Every row gives one point. The points of each table are mixes of a few directions, plus a little noise. Count the directions of each table, and those that both share. Where both have some left over, give the other angles between the two spaces (their principal angles), to ten degrees, smallest first.

First:
4,-4,0
-55,58,-7
43,-45,6
7,-8,1
Second, 7 rows:
0,0,6
2,-4,47
1,-2,33
1,-2,30
-2,5,-66
-3,7,-91
1,-3,40
Directions: first 1, second 1, shared 0; angles 80

First:
35,-25,-36,-4
-23,64,63,28
-18,19,26,8
-4,-35,-29,-21
8,-21,-24,-9
Second (7 x 4):
4,-33,-31,-18
80,12,-22,32
8,32,25,21
-74,4,33,-20
26,-12,-21,1
2,-15,-14,-8
-46,12,30,-7
Directions: first 2, second 2, shared 2

First (8 x 8):
14,-16,27,-56,16,29,22,26
12,1,-32,51,-19,-29,-10,-14
-41,29,-9,40,-6,-17,-28,-31
52,-34,-1,-29,0,9,29,32
78,-40,-43,31,-24,-27,22,19
-57,28,37,-32,21,25,-13,-10
-67,35,33,-20,19,19,-20,-19
8,-3,-11,15,-7,-9,-1,-2
Second (7 x 8):
18,23,-4,33,45,39,-28,32
8,27,-19,-2,8,29,-21,19
-35,0,-1,22,-1,-19,5,-11
34,3,9,14,33,28,-14,22
14,-19,10,-27,-20,-13,15,-12
22,-36,39,26,30,-13,14,-4
-61,1,-32,-65,-95,-51,29,-46
Directions: first 2, second 3, shared 0; angles 30, 80

First (9 x 9):
-29,-36,-22,-3,-26,4,9,-53,-25
-20,36,-18,-15,55,-25,-68,46,3
-25,0,-52,-23,-18,-37,21,-49,-33
10,-42,32,31,-18,43,-11,0,12
11,-11,-68,14,-40,-43,25,-5,-26
7,10,68,-10,30,48,39,33,33
-8,-5,3,2,15,10,-11,20,4
63,46,7,12,-16,-31,20,24,18
-12,2,51,-9,20,34,-23,-16,15
Second (9 x 9):
6,-1,22,-14,-24,10,49,-50,-3
-16,6,-38,-6,13,-23,-14,19,-12
9,-25,3,8,-14,20,69,22,4
51,44,-14,17,-6,-44,-32,31,11
-3,-21,17,1,-18,22,32,-24,0
3,-14,-44,24,-22,-29,-47,-9,-16
-15,42,-18,-24,20,-41,-75,-32,-10
-31,-62,42,25,28,78,-36,40,19
-4,29,29,-34,20,8,59,-1,9
Directions: first 5, second 5, shared 5

First:
-1,-21,22,10,11,2,5,20,-7,18,-6,26
-3,-6,-3,10,-13,21,15,-57,19,-4,26,-10
-24,-11,14,-12,-20,23,7,41,-2,-8,-15,19
17,0,-1,9,11,-31,-13,-16,3,18,1,0
22,22,-12,-2,37,-23,-12,24,-25,-1,-9,-15
1,-16,7,15,-6,8,10,-43,16,11,19,6
9,27,-20,-13,9,-16,-14,15,-11,-14,-8,-23
-7,23,-23,-12,-11,26,9,-21,3,-33,13,-33
-2,-1,7,2,20,25,15,22,-19,-7,0,3
8,-3,9,-1,14,-30,-16,43,-13,18,-22,17
-19,-14,2,-6,-52,-4,-6,-27,35,3,2,10
Second (11 x 12):
62,38,-24,4,71,-95,-46,28,-36,27,-21,-23
-13,-11,10,0,-10,24,13,1,2,-4,4,9
8,3,1,2,15,-9,-4,12,-11,6,-4,1
-1,-7,10,4,13,12,8,18,-12,4,-4,11
2,4,-5,-2,-5,-7,-5,-8,4,-1,1,-5
-11,1,-6,-5,-29,9,2,-25,18,-9,8,-6
-16,-8,5,-1,-19,23,12,-9,9,-7,6,5
-15,2,-11,-8,-42,9,0,-38,29,-12,10,-11
-8,-1,-2,-2,-17,9,3,-13,11,-5,4,-2
10,1,5,4,23,-8,-1,21,-14,7,-6,4
-16,-17,16,3,-4,34,18,13,-4,-4,2,16
Directions: first 4, second 2, shared 2

First:
-1,-15,9,10,23,-11,-2,9,20,-12,-13,9,-15,-7,-6,-18,-9,-1
13,43,0,5,-50,60,-53,-60,-34,-61,-4,10,69,73,5,61,31,-14
18,-5,-1,-32,-9,5,14,29,15,48,16,-19,-14,-36,26,-18,-35,-4
17,42,-6,-21,-64,56,-31,-46,-30,-16,19,-1,55,57,22,63,22,-22
-15,6,-29,23,0,-9,7,4,-56,17,-6,-28,20,-24,-21,-4,14,39
-29,-20,4,-12,-4,-55,73,2,23,51,46,18,-59,14,0,21,48,-16
6,-16,-7,-26,5,-23,35,42,13,66,21,-25,-31,-57,19,-30,-32,8
-13,-13,15,19,26,-22,5,-7,23,-29,-8,26,-23,22,-14,-2,18,-7
41,15,11,-6,2,68,-81,-1,10,-58,-43,-6,54,-9,13,-24,-63,-6
-16,-11,-8,10,9,-30,25,7,-6,19,10,-1,-19,-10,-11,-3,16,9
-22,-33,10,39,64,-42,4,20,23,-27,-35,13,-35,-23,-35,-48,-6,21
Second, 10 rows:
-7,-34,-25,17,3,-17,8,-1,5,-38,11,20,-29,15,-16,-2,-11,0
-8,-9,51,-6,-13,-21,31,3,-2,73,19,-69,11,-19,22,-7,36,-8
19,46,41,-7,49,3,-48,-24,-22,28,-8,-35,31,-1,20,-10,44,-13
-25,27,70,-26,-3,-24,-29,-24,5,40,-12,-91,48,-39,-14,-15,40,-30
36,31,20,16,66,17,-29,-8,-25,31,3,12,1,21,40,-5,35,8
-23,-32,5,36,-19,21,20,28,43,-21,-23,49,-21,4,-26,8,-35,24
37,29,43,6,26,22,-17,-17,-27,3,-20,-25,41,27,45,-10,35,2
-15,-47,-77,-8,-42,-26,28,2,2,-77,17,33,-34,9,-34,5,-45,-5
-20,-9,-68,-10,-17,0,9,21,18,-8,17,59,-43,-20,-35,19,-49,7
5,-3,-58,-16,-49,25,28,22,3,-34,-4,47,-5,3,-3,16,-49,15
Directions: first 4, second 6, shared 1; angles 30, 70, 80

First, 8 rows:
-3,0,-38,-3,38,-35,-1,4,-26,34,-14,33,-21,51,-4,-10,-53,15,-40,-37
-45,-64,43,34,-5,80,5,21,23,19,-50,-41,45,-14,28,-32,-91,-51,-20,-68
-28,-7,3,1,22,-41,-3,-1,-28,42,-36,20,-11,31,0,-18,-61,35,-65,-2
19,13,8,-3,-21,13,0,-5,14,-31,25,-11,4,-27,-4,14,55,-7,39,26
3,15,32,-7,-29,-5,0,-10,9,-21,13,-13,4,-36,-3,9,56,18,16,62
9,17,35,-6,-39,11,0,-12,20,-37,25,-22,9,-51,-3,16,81,6,40,68
17,8,-57,-8,37,-27,-3,3,-21,17,7,33,-23,50,-7,2,-30,1,-12,-48
31,15,-25,-7,-1,6,0,0,7,-26,33,5,-7,-2,-6,17,44,-16,42,-5
Second, 9 rows:
-49,-14,-48,8,3,-8,-1,-19,13,5,48,-4,-26,-2,32,44,-32,-12,30,-18
13,-5,37,3,-6,-1,-37,9,7,10,-78,22,56,-1,-22,-24,60,33,-23,33
-28,29,-35,72,3,4,40,10,-54,-38,61,-16,-38,33,-14,-2,-41,-12,48,-70
-3,-25,-34,-13,29,6,13,-10,-32,4,32,-20,-1,3,27,8,-9,22,-11,-44
33,1,39,-5,-19,13,-19,-2,54,-14,-46,34,49,-21,-33,-35,44,-9,-56,89
32,-26,-11,-44,16,-29,-12,7,27,-1,34,-34,-12,5,47,2,-35,5,-29,-12
-18,-14,-47,-19,25,32,47,-28,-36,8,63,-11,-32,-15,22,26,-27,-11,4,-35
27,33,66,-17,-22,8,1,16,-4,20,-70,17,3,-9,-42,-20,31,-10,8,34
-9,21,33,15,-27,-24,-31,17,25,7,-46,12,2,8,-17,1,10,-7,28,23
Directions: first 3, second 6, shared 0; angles 50, 70, 90

First, 8 rows:
-71,-34,-35,-17,-13,32,-46,-7,48,-35,-19,-60,9,24,-49,30,-43,-32,23,-33,24,13,39,-94,-27,-39,49,8,72,34,-15,-16
14,4,16,25,7,15,11,-1,-37,24,12,15,-12,-8,5,-8,23,8,11,8,-18,-9,-16,28,-6,0,-6,-8,-35,-27,5,6
43,20,7,15,8,-21,1,-14,-24,12,2,-7,5,-30,28,-9,37,15,5,15,-5,-11,-34,22,-19,4,-4,-9,-17,-31,10,-30
23,6,-13,0,-11,-45,27,17,-20,-4,-15,29,-26,-8,8,-6,11,10,-21,2,-5,-31,-35,36,12,16,-42,4,-13,-21,-13,16
37,13,-7,19,17,33,-14,-5,-33,-13,14,26,-12,-44,2,0,4,-15,40,9,18,5,-32,24,12,1,15,16,-27,20,15,10
23,11,21,-3,5,-18,-1,-36,2,-26,10,37,3,-6,22,10,15,20,10,34,-13,30,-7,32,11,2,-25,13,-45,-8,25,3
-95,-38,13,-28,-22,6,20,30,53,31,-8,-30,14,89,-34,0,-41,0,-53,-31,-20,3,84,-52,4,-4,0,-21,48,7,-30,22
26,17,-2,-11,9,-3,2,16,10,13,4,-9,19,-17,19,-17,-6,-6,-15,-3,20,0,1,4,13,20,14,-3,17,25,3,-11
Second, 9 rows:
-4,-6,-1,-25,-5,37,-15,-45,11,20,-33,5,9,3,37,39,-2,7,-30,-4,-1,-8,-45,37,40,-33,27,27,17,-5,5,-13
-4,3,-16,-17,-5,31,-17,-44,2,21,-30,12,16,5,40,43,-16,5,-5,1,-1,-32,-35,41,45,-54,9,27,20,15,37,-5
-2,20,-39,12,-1,0,-10,-13,-19,9,-4,22,22,7,20,23,-35,-3,52,10,-1,-64,9,22,29,-62,-34,10,12,48,82,15
5,3,7,27,6,-42,19,53,-9,-25,39,-9,-14,-4,-46,-48,8,-7,26,3,1,20,50,-45,-50,49,-24,-32,-22,-3,-19,12
1,17,-24,25,3,-25,4,22,-19,-8,21,11,8,3,-12,-11,-21,-7,54,9,0,-35,37,-10,-8,-18,-40,-11,-4,34,49,18
-1,-20,32,-26,-2,23,-1,-17,23,6,-18,-15,-14,-4,6,5,28,7,-63,-11,0,49,-35,4,1,33,45,7,1,-43,-66,-20
1,-18,35,-11,1,0,9,12,17,-8,4,-20,-20,-6,-18,-21,32,2,-46,-9,1,57,-8,-21,-26,57,30,-9,-11,-42,-73,-13
5,-2,15,21,5,-36,19,49,-4,-23,35,-12,-17,-5,-44,-46,15,-6,10,0,1,31,41,-44,-49,55,-13,-30,-22,-12,-34,7
-2,2,-9,-5,-2,12,-7,-17,-1,9,-12,6,8,3,17,17,-8,1,1,1,0,-17,-13,17,19,-25,1,11,8,9,20,-1
Directions: first 6, second 2, shared 0; angles 70, 80

First, 8 rows:
22,-87,18,-25,11,37,11,32,-23,51,2,12,8,69,11,-18,-8,-43,4,19,-52,-35,-18,77,-60,34,34,17,-48,6,2,-55
26,2,1,-38,-36,-57,-9,-68,-20,33,10,-48,-28,-24,-2,-57,-44,-3,6,1,18,-46,-70,54,-74,46,-51,29,-6,0,-63,12
18,-1,12,-9,-17,0,5,3,-8,4,22,4,-11,3,-3,5,-19,-8,26,16,-7,-5,24,21,4,25,2,-10,-2,7,-8,-18
0,-15,-12,9,0,8,10,7,8,-13,-44,36,28,16,-2,4,-10,13,-15,12,-14,8,5,-31,7,-41,-33,-5,-18,4,-5,36
-45,27,-25,22,-11,-21,-17,12,18,-76,-17,14,-12,-36,-17,15,17,54,-38,-32,46,47,-12,-59,56,-50,-1,-8,32,-9,2,53
-14,20,-12,26,39,13,2,-11,16,8,-46,4,45,8,14,6,29,3,-25,-6,-3,3,-2,-57,4,-51,-19,4,-2,-2,21,31
-36,35,-8,3,-12,-30,-26,8,1,-47,50,-31,-52,-53,-16,7,21,27,-10,-44,55,32,-15,-2,39,17,51,0,52,-12,7,-4
31,19,27,10,29,48,22,18,3,39,22,11,26,27,15,37,8,-42,52,32,-41,-5,88,-2,23,20,23,-29,-7,13,41,-53
Second, 8 rows:
-19,33,-12,27,56,10,1,-22,16,26,-52,-13,53,6,21,-4,43,-6,-31,-13,-3,-9,-19,-58,-12,-52,-22,15,-3,-9,26,28
-57,81,-23,36,27,-23,-25,-7,22,-49,3,-31,-9,-61,-4,19,56,37,-35,-55,63,41,-11,-76,59,-42,25,2,59,-19,32,36
-22,-11,-2,1,28,4,-10,6,-4,16,2,-24,-1,8,9,-16,31,-10,-26,-26,5,-9,-43,15,-24,2,34,22,2,-11,15,-13
35,-54,7,-27,-32,-5,15,-13,-14,20,-22,24,6,29,-3,-25,-55,-7,9,32,-32,-29,-17,43,-49,16,-50,6,-39,13,-44,6
-23,8,-5,21,19,15,-3,32,10,-26,3,10,3,-3,-1,24,31,10,-12,-16,8,28,21,-27,40,-22,35,-11,16,-4,32,-3
68,17,35,-31,-40,-11,19,-37,-21,48,52,-17,-20,-4,2,-5,-61,-38,82,52,-25,-40,53,61,-28,81,-32,-18,-11,18,-35,-48
-11,-13,-6,14,23,21,5,20,9,-2,-26,21,27,20,5,10,19,0,-19,-2,-11,10,4,-25,10,-33,7,0,-8,-1,21,9
26,-59,11,-33,-75,-14,5,24,-21,-37,40,32,-55,1,-28,-3,-65,14,29,22,-4,7,13,69,2,46,2,-17,-8,11,-48,-18
Directions: first 5, second 5, shared 5
